Rows are points. Any point is a mix of the corners, with weights that add up to 1. It lies inside the corners' shape when no weight is negative. Say inside or outside, and name the corners with a negative weight.
In the rows, zero is written as 128.

Corners:
(1): [184 156]
(2): [ 32 142]
(3): [172 118]
Points:
[107 158] -> outside (3)
[176 149] -> inside
[ 71 144] -> inside
[198 136] -> outside (2)
[ 76 142] -> inside
[144 125] -> inside

Corners:
(1): [ 98 146  40  61 139 122]
(2): [141  48 136 178 145  94]
(3): [164 146  97 182 181  86]
(4): [152  87 143  20 209 171]
(5): [107 203 163 147 146  76]
(6): [127  37 174  91 210 184]
(7): [151 127 167 115 103 195]
Points:
[139  93 134 112 185 141] -> inside
[131  91 143 120 149 138] -> outside (3)
[131  80 127  85 148 164] -> outside (3, 5)
[152 120 135  98 159 174] -> outside (2, 5)

Corners:
(1): [121 149 115 119 112 110 133 119 134 109  92]
(2): [148 128 130  87 132 102 128 184  95 173  94]
(3): [127 166 142  87 103  90 193 122 114 175 110]
(4): [118  59 127 104 140 151 107 156 128 119  79]
(5): [156  80 123 121 132 110 150 116 128 126 171]
(6): [141 154 144  97 157  97 130  96 138 110  90]
(7): [ 99 132 101 200  68 143 148 107 119 189 107]
(8): [170  75 136  88 142  99 135 122  94 107  78]
(9): [111 116 148 249 125 166 135 154 142  91 227]
(10): [149 155 153 120 103 116 146 108 109 122 191]
(11): [171 142 160  80 116  99 135 116 152 110  67]
(12): [131 121 114 121 139 160 133 131 135 102  96]
Points:
[132 154 128 126 114 114 148 122 129 132 120] -> outside (4, 8)
[138 121 133 129 117 124 139 132 124 126 123] -> outside (6)
[147 114 133  93 133 110 135 124 119 126  91] -> outside (9)
[145 131 136 121 120 104 145 116 125 129 134] -> outside (4, 12)
[135 125 119 133 130 122 132 130 118 130 126] -> outside (3, 4, 11)
[128 131 125 145  99 125 142 116 128 148 101] -> inside
[142 125 130  98 121 111 142 119 123 133  96] -> outside (9)

Corners:
(1): [ 63 151 139 124 183  99 146 148  88 181  85 117  79 128 130 163 106 123]
(2): [161 174  55 110 109 173 120  91  85 120 136 129 148 128 193 187 124 113]
(3): [166  99 113 128 132  97 112 109 129 145  64 134 148 174 165 192 123 102]
(4): [109  96 135 106 102 122 109 175 193 125 109 148 120 142 145 173 109 129]
(5): [134 177 182 102 126 190 110  84  80 116 175 140 129 151  93 152  77 158]
(6): [146 160 103 155 191  93 160 158 134 147 121 114 142 114 112 154 130 114]
(7): [121  81 130 208 164  75 185 176 144 155  55 122  86 160 187 106  40 152]
(8): [ 85 146 123 119 123 220  83  91  94 154 131 152  82 171  91 111  85 158]
(9): [117 136 108 108  94  96 123  89 178 104  64 126 123  78 125 155  91 119]
(10): [131 141 169 164 111  43 144 140 152 141 106 130  90 141 145 140 117  97]
(11): [145 178 143  42 122  82  87  89 179 109 249 167 135 100 128  87  73 139]
(12): [150 171  91 130 132  77 135 120 125 122 133  87  92 143 181 100 122 161]
(13): [118 119 110 110 173 167 150 102 126 137  91  74 111 137 132 186 110  59]
(14): [ 80 170 125 128 154 131 148  81 141 113 141 117 113 154 181 132 121 160]
(15): [126 140 169 161 143 126 117  94 188  91 132 153  64  84 164  63 135 188]
(16): [ 92  28 154 159 116 188 168 130 115 156 111 180 117 157 114  85  87 213]
(17): [115  92 108 130 144  81 112 116 150  50  74 151 133 131 188  99  66 116]
(18): [115 131 145 183 150 105  91 135 119 172 182 104 118 104  91 130  99 167]
(19): [131 137 124 107 126 136 127 158 112 184 116 142 180 147 140 114 114 156]
Points:
[123 157 129 116 141  87 122 120 141 128 128 123 117 115 145 144 110 119] -> outside (7, 8, 16)
[116 131 123 125 129 141 114 118 130 136 116 137 111 147 135 135 100 139] -> inside
[126 135 125 125 133 125 117 118 136 128 138 134 133 129 136 127 108 144] -> outside (1, 7)
[118 110 122 139 153 100 136 141 129 155 105 121 121 157 146 141 100 125] -> outside (2, 5, 9, 15)
[116 136 132 126 131 121 123 112 132 132 118 129 110 132 144 139 101 134] -> outside (6)
[119 139 125 129 145 120 135 129 130 143 117 127 127 137 142 135 109 135] -> inside
[137 126 124 134 126 123 118 121 131 135 126 133 127 133 139 134 101 139] -> outside (1, 14)
[126 125 131 121 125 138 112 111 144 126 136 143 136 124 129 134 103 138] -> outside (1, 7, 12)
[122 122 129 132 135 120 125 123 135 122 112 134 120 137 146 135  93 135] -> inside

Corners:
(1): [134 116 159  47 145  58 112 166  59 115 130 111 155  94 170 148 145 186
 117  51]
(2): [ 97 155  61 151 109 146  94  82  75 154 130 171 108 123 174  92 128 122
  89 126]
(3): [ 99 147 130 107  67 168 148  46  87 113 104 165 124 102 169 142 126  58
 159 142]
(4): [160 153 185 170 160 134 145 217 177 119 109  78 143 169  62 119  65 190
  87 105]
(5): [ 87  86 178 125 142  92  90 242 133  94 114  60 158  84 108 108 143 137
  90 153]
(6): [124 130 147 144 151 164 106  62 104 127  77 176  99 202 156 175 141 136
 132 113]
(7): [120  97 129 168 151 111 153 168 163 122 124  92 171 140  91 132  97 133
 131 136]
(8): [104 146  90 132 110 152 118  59 151 175  98 169  88 155 148 164 165  71
 133 129]
(9): [ 77 143  91 132 109 185 106  35 107 110 128 228  65 143 123 134 193  86
 181 154]
(10): [132 131 180 131 140  77 165 178 159 123 112  96 143 180 121 119  65 193
 123 145]
(11): [116 148 153 135 178  72 174 161 115 145  89  72 108 137 106  94  94 136
 121 101]
(12): [125  90 147 146 188 109  81 161 173 129 112 131 124 147 123  94  60 201
  96  91]
(13): [ 93 121 112 127 135 157 128  55 111 155  49 249 104 144 125 163 185  79
 170 155]
(14): [169 148 169 163 129  93 102 134 136 107  90 147 122 172 141 123 173  84
 145 108]
(15): [129  80 148 139  78  75  98 173  89 111 111 134 110  89 131 125 145 165
 140 107]
(16): [106 168 159 136 125  99 126 112 114 159 134  91 130  85 132 135 156 189
 145  94]
(17): [115 132 155 181 164  34 144 227 175 113 105  75 104 102 120 117  94 163
  64 124]
(18): [138 140  79 160 101 157 116  47 116 110 123 164  52  99 151  92 154 121
 183 193]
(19): [102  98 185 116 157  94 151 177  85 154 159 117 112  58 215 136 118 193
 104  95]
(20): [130 131 183 108 126 105  69 205  71 142 151  75 130  99 159 204 106 185
 147 107]
(21): [135 113 189  96 127  74 128  98  72 131 153 106 114  72 133 153 142 182
 105 102]
Points:
[112 129 140 123 136 117 130  96 109 139 129 134 113 120 161 123 131 148
 126 119] -> outside (4, 13, 15, 17, 20)
[130 137 147 142 129 107 131 127 120 119 111 124 114 132 135 119 141 130
 129 123] -> outside (12, 13, 20)
[109 129 131 144 130 132 110 127 120 133 109 132 110 120 122 135 127 135
 130 138] -> outside (1, 10, 14, 19)
[124 112 173 126 144  75 127 182 106 141 130  84 117  80 142 154 128 187
 116 106] -> outside (2, 3, 9, 10, 12, 14)
[114 128 137 139 134 114 123 134 123 132 105 140 114 125 134 133 133 136
 131 125] -> outside (21)
[112 131 136 134 132 124 120 117 112 133 112 152 111 126 138 134 141 133
 134 124] -> inside
[114 147 124 141 135 129 129 132 126 128 112 125 110 132 152 136 131 104
 115 121] -> outside (10, 12, 13, 15, 16, 21)
[114 127 135 138 140 116 131 131 128 128 101 139 117 132 135 120 126 130
 127 121] -> outside (20, 21)

Corners:
(1): [136 117 149 108 119 138 176 141 147 113 159 150 175 121  93 113 104 146
 134 150]
(2): [144 133 121 134 113 100 139  98 126 125 193 116 120 132 135 126 134 123
 110 107]
(3): [148 140  94 122 110 124 118  28 147 144 110 139 109 136 148  41 129 116
 110 114]
(4): [154 141  79 104 220 129 181 144 152 108 135 114 141 116 101 106  94 140
 170 136]
(5): [125 125 170 104 110 119 126 159 139 144 127 127 109 112 137 155 159 142
  94 111]
(6): [113  95 136 151 142 101 139  62 129 127 160 144 102 134 146  66 134 117
 111  50]
(7): [ 85 120 151 112 122 109 137 147 114  59 118 116 121 120 145 156 137 109
 112 145]
(8): [109 137  90 126 144 159 106  94 108 112 133 140 195 118 140 147 112 136
 131 150]
(9): [ 71 134 109 120 133  56   7 144 109  60 124  89 105 120 176  62 115 114
  85 120]
(10): [107 128 120 110 165 134 173 135 123 144 139 113 138 129  74 141 100 115
 113 156]
(11): [125 112 122 119 119 139  99 136 123 128 141 140 125 138 136 145 115  99
 107 143]
(12): [150 143 118 121 116 145 177 139 152 168 165 142 146 118  60 158 145 153
 171 145]
(13): [125  41 121 107 124 168 139 169 116 129 134  97 110 139  92 150 125 136
  87 163]
(14): [132 137 115 119 128 133 175 138 179 149 157 136 144  99 119 121 128 110
 115 159]
(15): [127 103 123 140 126  87 153 150 132 131 136 146 115 109 130 149 144 112
 113 141]
(16): [112 146 107 140 116 157 151 163 114 128 127 140 136 125 127 142 127 117
  87 145]
(17): [116 143 135 126 129 130 158 165 157 131 125 129 155 147 121 136 145 145
 118 159]
(18): [130 136  99 103 125 121 158 123 120 100 110 167 187 150 153 118 119  66
 140 100]
(19): [116 122  99  86 114 140 146 136 158 156 111 159 125 129 138 134 129 152
 109 142]
(20): [156 125 107 133 121 145 102 107 159 115 162 145 159 124 109 106 123 138
 100 103]
(21): [123 148  97 103 207 146 181 152 137 103 136 146 126 119 135 124 166 153
 100 170]
Points:
[119 128 113 120 144 130 128 123 122 112 135 119 135 132 122 119 129 128
 117 124] -> outside (1, 11, 14, 15, 19)
[119 124 117 117 135 128 140 131 133 116 133 134 134 126 134 124 126 123
 109 136] -> outside (12)
[120 121 120 122 127 127 133 126 133 123 138 131 128 128 129 124 135 123
 106 131] -> outside (1, 4)
[110 139 110 115 152 134 151 130 118 111 141 137 151 137 121 128 115 124
 128 139] -> outside (3, 5, 13, 14, 15, 20)
[117 119 120 109 146 118 149 131 138 118 129 129 131 128 134 115 129 132
 114 135] -> outside (11, 12, 16, 20)
[123 123 119 119 135 128 138 124 131 118 138 135 137 128 127 121 127 129
 116 129] -> outside (14)
[125 120 120 120 134 125 139 123 133 119 141 132 134 126 128 114 124 125
 112 126] -> outside (12)

Corners:
(1): [129 131 140  83 211 171 182 181 107  57  71 134  29  90  54  21  44  77
 193 226]
(2): [178  58 169 136  72  99  97 188  65 163 130 102 111 172  80 119 114 177
 119 119]
(3): [121 160 127 177  88 157 164  97  57 120 153 135 182 153 140 147 132  73
 172 134]
(4): [100 136 110  85  72 160 249 170 133  90 157 122 115 211 161 136 173 151
 144 138]
(5): [168  54  85 126  74 158  71  87 154 180 142 180  99  81  76  92  66 167
 142 168]
(6): [ 90  95  91 106  72 141 165  51 110 103  67  61 168  97 179 198 118  68
  86 118]
(7): [ 27 141  95  33 140 152 183  39  89 161 166 175 149 122 221 168  47 124
 145 237]
(8): [124 153 189  41  78 140 247  58 141 129 146 179  89 149 103 121  48 103
 197 170]
(9): [ 80  50 178 102  84 204 149 115 170 167 158 101 117  97 189 146 126 111
 197 157]
(10): [151 165 214 188 128 218 216 108 133 168  47 104  94 140  53  25 117  99
  92 137]
(11): [ 42 124 150 102 114 221 209 146  95 171 151  98 180 183 184 131  76  82
 167 136]
(12): [186 152 177 238 159 238 139 215  86 154  27  62 172 140 163 137 153 107
 115 114]
(13): [115 103 161  61 128 182 247 115  97  62 161 171 111 154 141 140 160 143
  86 105]
(14): [207  89 131  96  61  75 111 124 102 145 118 168 156 130  67  89 160 230
 197 106]
(15): [130 156 143 119  83 140 124  69 125  94 151 161 128 124 192 104  85 199
 138 152]
(16): [121 144 187  79 107 145 145 188  56 180  82 104  73 114 144 138 107 140
 181 100]
(17): [219 151  94 134  78  97 142 144 170 128 138  68 167 149  59 114 174 192
  92  75]
(18): [192 111 121  89 128  79 223 125  70 108  99 104  99 123 195  88  69 134
 141 144]
(19): [146  53 103  51 125  92  84 115 148 163 135 169 113 147 122 112  56  92
 158 139]
(20): [ 61  62  72 100 170 140 173  82  76  62  71  92  41  75 179 172  96 148
 150 148]
(21): [120  84 103 106  63  79 187 195 178  82 168 163  51 145  33  93 133 173
 129 109]
Points:
[160 110 137 134  64 136 153 120 143 152 137 111 160 156 119 116 120 133
 137 116] -> outside (1, 7, 13, 16, 20)
[136 110 146 114 121 152 165 138 107 126 120 143  91 132 132 113 101 127
 149 148] -> outside (6, 11, 14, 17)
[139 104 128 122 106 156 143 128 113 140 110 126 113 119 127 121 107 141
 144 139] -> inside
[127 110 140 102 119 151 166 135 116 120 120 124 104 125 118 105 100 124
 158 157] -> inside
[148 115 138 101 119 146 168 112 109 115 102 127 102 115 136 114 106 135
 155 138] -> outside (2, 7, 11, 21)
[137 118 156 127 106 159 176 125 114 137 105 119 111 140 109  99 117 133
 132 136] -> inside

Corners:
(1): [103 138 132  84 148 149  95  95 171 183 162 119 176  94 154 108 190 121
 116 129]
(2): [122 153 166 111 162 156 108 142 162 146 224 135 124 138 206  90 206 177
  53 136]
(3): [160  84 170 140 168 149 141 131 141 153 132 161 178 146 148 138  34 151
 179 153]
(4): [116  95 192 129  69 208 128 124 120  77  95 151 101 166 117 181 104  84
 139 111]
(5): [ 96  97  94 148 132 157 105 153 170  65  87 208  93  97  75 186  96 151
 193 142]
(6): [154  23  81 128 151 136 169 173 129 109  76 189  80 103 132 196 123 138
 136 137]
(7): [ 89  60  96 134 110 166  66 116 110  78  78 152  81 136  53 144  70 156
 126 103]
(8): [ 82  92 105 101 114 167 142 114  77  82  42 249 140  99  51 179  76 104
 155 110]
(9): [128  79  96 111 118 140  63 133  82 117 123 178 162 148 111 162 123 158
 147  28]
(10): [ 98 198 130 170 148 156 148  53 129 212 157 153 222 143 193  77 196  96
  29 152]
(11): [ 66 168 148 100 158 103  92 129 154 151 192 138 216 104 221 110 167  93
  92 209]
(12): [153 127 126  83 132 114 155 119 142 142 133 140 178 167 131 185  99 146
 100  94]
(13): [147  56 137 162 137 162 108  87 106 107  95 176  80  98  94 202  95 143
 128 139]
(14): [ 49 152  77 130 174 118 161  84 130 154 196 163 118 109 202  89 141 112
  79 142]
(15): [101 120 144  92 136  62 133  95 162 140 132 138 185 104 146 101 178 113
 120 141]
(16): [136 123  98 112 124 151  74 128  96  85  70 182  88 145  96 164  72 115
 182 142]
(17): [ 49 153 137 110 164  98 175 148 143 187 123 191 150 170 193 147 180 104
  72 120]
(18): [ 85  58 126 129 145 213 138 142 104  31  40 169  70 151  91 202  95 157
 195 109]
(19): [112 136 122 152 126 124 144 140  83 214 162 133 150 148 175 119 147 181
 103 132]
(20): [145 165 182  94 156 106 138 189 114 120 148  67 152 189 128 171 101  67
 110  83]
(21): [107 134 118 139 162  92 141 136 109 175 226 119 151 185 142 115 128 108
 117 179]
Points:
[125 123 133 117 139 142 122 138 124 129 132 156 156 141 137 144 125 127
 135 129] -> outside (7, 13, 14, 17)
[105 105 126 123 132 139 129 121 125 127 117 161 141 132 124 152 115 127
 125 124] -> outside (2, 16)
[116 109 124 127 130 142 114 134 118 130 113 167 145 137 120 167 104 120
 132 131] -> outside (2, 14, 15, 18)
[113 113 119 125 148 143 124 127 118 131 128 163 132 136 131 153 113 132
 123 127] -> outside (4, 15)
[108 125 129 131 137 147 121 117 118 136 121 162 145 142 129 151 107 124
 130 130] -> outside (2, 6, 15)
[104 136 146 124 145 136 134 119 130 152 149 151 167 139 158 133 140 124
 110 130] -> outside (6, 7, 16)

Corners:
(1): [ 59 106 126 107 120  75 115 110 114  86  99 166 144 192 128 126 121 126
 148 124]
(2): [105  78 165  75  92 137  80  98  30 112 117 147 172 225 155 151 121 101
 149 103]
(3): [ 97 127 108 173 137 183  98 106 155 122  76 110 126 137 169 161 127 144
  70 123]
(4): [ 89 140 231  71 109 155 161 133 154 156  83 134 177 213 138 133 109 147
  63 127]
(5): [138 100 149 121  74  77  77 106  87 122 112 176 100 156 123 115 115 139
 227 110]
(6): [102 144 114 140 154 135  74 117 161 131 113  75 115 120 132 153 170  95
 192  81]
(7): [ 77 164 190 116 108 145 123 175 170  79 133 134 174 197  87  88  82 150
  98 155]
(8): [135 124 102 117 116 132 103  74  96 110 182 122 112 148 140 165 144 114
 227  78]
(9): [164  75 123 137 160 136  79  77 119 158 118  60 169  80 141 145 138  75
 151  92]
(10): [141 128 144 127 135 117  68 120 123 185 152  63  93 120 115 148 126 113
 131 123]
(11): [120 128 102  97 139 173  72  70 171 170 120  92 111 147  93 154 166  92
 143  85]
(12): [125 108  92 163 111 145 107 129 115 196 131 106 171 161 120 129 158 108
 151 107]
(13): [ 90 161  94 152 153 150 172 158  98 148  71 127 104 103  61 121 151 122
 116 166]
(14): [167 110  93 112 144 147  70 107 126 109 141 147 120 127 109 220 140  90
 249 153]
(15): [ 78 200 136 206 194 144 187 132  97 128 120 164 105 167 124  77 106 140
 130 181]
(16): [154 148  60 101 144 168  73 135 139 146 103 103 134  94 183 117 156  97
 138 116]
(17): [ 35  89 221  67 140 144 160 182 144 157  83 146 183 230 156 110  54 131
  60  97]
(18): [118 119  99 112 153 191 117 132 158 133 118  38 111 121 164 109 178 155
 126 145]
(19): [ 98  38 176 110  85 108 131 106  88  76 129 139 144 237 156 147 124  65
 158 117]
(20): [ 90 115 135 198 133 179 132 166 117 139 110 122 119  77 138 103 172 166
  66 162]
(21): [ 53 154 124 194 115 170 175 126 122 134 106 144 111  85 188 103 123 124
 146 211]
Points:
[108 114 144 125 125 136 117 122 119 127 119 125 132 163 133 137 128 112
 143 130] -> inside
[ 86 148 146 110 120 148 116 127 139 140 111 132 141 181 151 102 103 146
 111 125] -> outside (6, 9, 13, 14, 19, 20)
[102 121 132 124 128 147 119 122 120 126 110 128 137 155 137 133 134 120
 142 129] -> outside (10)
[112 132 124 129 135 151 108 120 131 140 116 115 131 140 130 134 136 123
 143 125] -> outside (19)
[101 126 131 120 126 142  94 130 159 155  98  97 141 128 148 114 135 135
 103 113] -> outside (2, 8, 13, 14, 15, 19)
[105 108 133 113 132 153 116 114 126 133 106 104 135 141 146 150 144 112
 124 121] -> outside (5, 7, 12, 15)
[114 119 129 113 124 147  97 106 124 141 115 118 131 155 129 138 139 111
 145 113] -> inside
[119 128 145 122 128 147 107 132 119 149 128 110 142 140 148 120 130 129
 153 127] -> outside (1, 3, 11, 13, 19)

Corners:
(1): [107 106 133 144 124  48 133 105  86 143  89 214 118 137  85 174 123 137
 134 114]
(2): [122 120  99 118 178 119 112 170 162  64  69 116  61 103 104  81 149 122
  83 117]
(3): [ 89  47 123  48 118  76 174 152  72 124 156 125  87 146 192  87 104 134
  39  54]
(4): [131 124 118 118 148 194 144 169 160  43 173 108 154 154  76 165 204 119
 138 165]
(5): [109 110 163  91 139 197 127 122 182  94  43 181 100  94 117 173 144 127
  70  44]
(6): [ 81  98 159 101 108  41 117 185  73 148 120 143 150 120 178  83 191 127
 133  80]
(7): [ 95 227 136 152 130 176 226 130 144  54 201 144 162 135 126 150 210 139
 132 167]
(8): [154 159 172 127 111 148 105 200  74  94 148  74 111 148 103 152 164  94
 114 200]
(9): [141 143 169 149 133  52  22  82 173 124  91 230 115 100 176 137 127 201
 114  95]
(10): [131 138 134 126 133 106 155 144  65 136 113 154 143 149 227 111 218  82
 167 179]
(11): [143 147 117  82 197 111 133 138 149 138  83 179 136  44 111 162 110 153
  89  71]
(12): [ 20  68 140 157  35 134 161 163  74 125 191 138 141  92 174  95 167 125
 188 164]
(13): [ 62  82  42 118 203 117 154  96  54 162 110 124  94 111 148 180 185 134
  86  71]
(14): [195 157  72 200  79 174 115 175  96  64 137  69 157 130  60 110 186  83
 155 158]
(15): [ 31  81 142  79  71  86 115 126  94  92 129 154 170  96 137  86 178  56
  40 138]
(16): [ 57 104 162 132 140 136 145  57 102 187 152  62 192 102 145  78 162  99
 118 128]
(17): [  7 158 117  56 126 141 124 104  88 149 123 206  96 119 153  90 162 111
 158  82]
(18): [ 91 133 144 211 145 167 146 149  64  99 167  80 190 146  66 142 131  54
 114 184]
(19): [ 69  82 150  98 107 121 128 162  90 153 155 197  94 136 122  78 167 112
  28  96]
(20): [101 130 153 158  94 209 148 147  46  65 136  97 145 142 121 120 172 151
 139 204]
(21): [159  95 180 130 223 113  81  70 147  91 139 161  69  85  95 128 168 130
 156  73]
Points:
[ 95 110 128 118 135 141 133 132 115 112 111 147 118 111 128 136 163 120
 104 103] -> inside
[100 114 143 146 139 122 144 137  92 120 154 124 137 126 140 127 161 136
 127 148] -> outside (5, 14, 15, 17)
[ 93 116 140 124 103 134 135 155 109  98 140 137 136 135 133 111 172 115
 114 140] -> outside (11, 13, 21)
[ 99 121 138 136 134 127 133 134  96 110 132 138 137 126 120 128 160 103
 118 136] -> inside
[ 96 103 124 120 143 120 127 136 104 128 125 140 115 116 131 124 161 120
 117 103] -> outside (7, 15, 20)
[101 151 168 152  96 135 118 125 108  99 144 142 171 127 140 126 187 116
 168 163] -> outside (2, 3, 11, 13, 19)
[119 121 129 125 147 150 120 133 104 110 121 107 128 122 115 125 159 103
  98 131] -> outside (1, 6, 7, 12)
[105 120 139 177 100 123 154 154  55 121 171 105 159 161 120 137 165 109
 130 182] -> outside (2, 5, 11, 15, 17, 21)
[106 138 124 131 146 158 142 120  97  95 125 123 126 135 100 138 167  92
 125 135] -> outside (6, 9, 11, 12, 19)

Corners:
(1): [107  66  70 119 117  86 165 131  83 139 179  81 165 122  30  93  42  74
 155 197]
(2): [165 111 102  61 101 152 198 152 166 197 127 126  78 152 138  55 170 174
 202 115]
(3): [127  63 115 191  45 145  90 136 145  53  88  74 121 201 172 159 130 134
 167 189]
(4): [113 221  83 105  80 104 151 117 168 180 139 142 145  71 154 127  95 181
 142 180]
(5): [ 34 118 176 155 173 164  45  62  57 156 145  93 159 147 166  85 197  88
  82 119]
(6): [116 120 156 119 150 172  99 156  48 162  92 114 137 183  26 193 145 130
  95 120]
(7): [114 120 113 145 169 114 138  99 151  73  96 109 206  67 121 101 172  83
 143 194]
(8): [152 132 142 206 118 164 157 120 127 138 165 154  92  51 124 117  57 160
 189  77]
(9): [129 186  73  96 127 189 102 159  77 102 193  92 143 200 172 159 113 108
 156 130]
(10): [ 85 169 154 121 113  69 179 156 154 157  90  80 188  51 159  79 173 110
 132 128]
(11): [ 89  74  57 163 138 176  84 156 132 139 164  92 159 116 141 168 171 177
 156 103]
(12): [116 205  78 119  89 122 179  75 176  91  97 128 199 171 168 127 192 132
 207 119]
(13): [162 181 196 150 146 139 193  26 155 150 134  88 151  53  16 145 160 173
  96  81]
(14): [182  80  73 126 125  84  44 148  93 108 118  47  82 219 167  90  51 123
 166 132]
(15): [215  46 197 181 145 149  44  78  86 159 240  69 180 225 172 117  68 200
 128  79]
(16): [ 83 220 194 110 214  34 163 195  99 161 162  57 106 164  61 121 185  84
  80 185]
(17): [113 167 126 107  56  82 171 213  46  99 104 180  62 188  45 149 216  93
  80 163]
(18): [ 79 222  69  93  52 107  83 186  96 208 100 147  81  76  68  57 183  81
 210 188]
(19): [180  73 141  84 181 146 105 142 163  99 202  91  77 131  99 164 131  71
 149  98]
(20): [107 218 227 113 144  68 171  46  71 194  97  49  93  73 162  73 198 191
 162  49]
(21): [126 109 165 183   7 119  82  65 106  56 156 133 119 145  89  68  58 195
 157 101]
Points:
[123 130  98 108 138 129 126 126 109 172 139 120 126 114 122 114 138 132
 159 132] -> outside (3, 9, 10, 13, 16, 21)
[110 155 116 101 118 119 144 129 112 158 136 106 123 128  94 109 155 126
 142 129] -> outside (3, 7, 8, 15)
[109 132 105 127 116 123 107 143 114 130 140 103 113 126 125  97 132 105
 145 152] -> outside (6, 12, 15, 20)
[146 161 148 121 146  99 166 130 151 134 133  78 123 118 150 124 162 146
 149 113] -> outside (1, 5, 6, 18, 21)
[127 154 126 125 135 119 129 137 106 132 144 105 142 127  95 138 139 128
 137 127] -> outside (2, 3, 5)
[118 143 113 124 121 120 119 133 111 134 140 109 137 144 131 109 141 127
 155 133] -> outside (3, 13)
[144 123 136 134 119 125 109 119 112 144 162 101 137 147 124 117 119 142
 145 127] -> inside
[103 154 110 125 103 115 116 142 111 121 124 114 122 127 120 121 141 113
 151 145] -> outside (2, 13, 15)
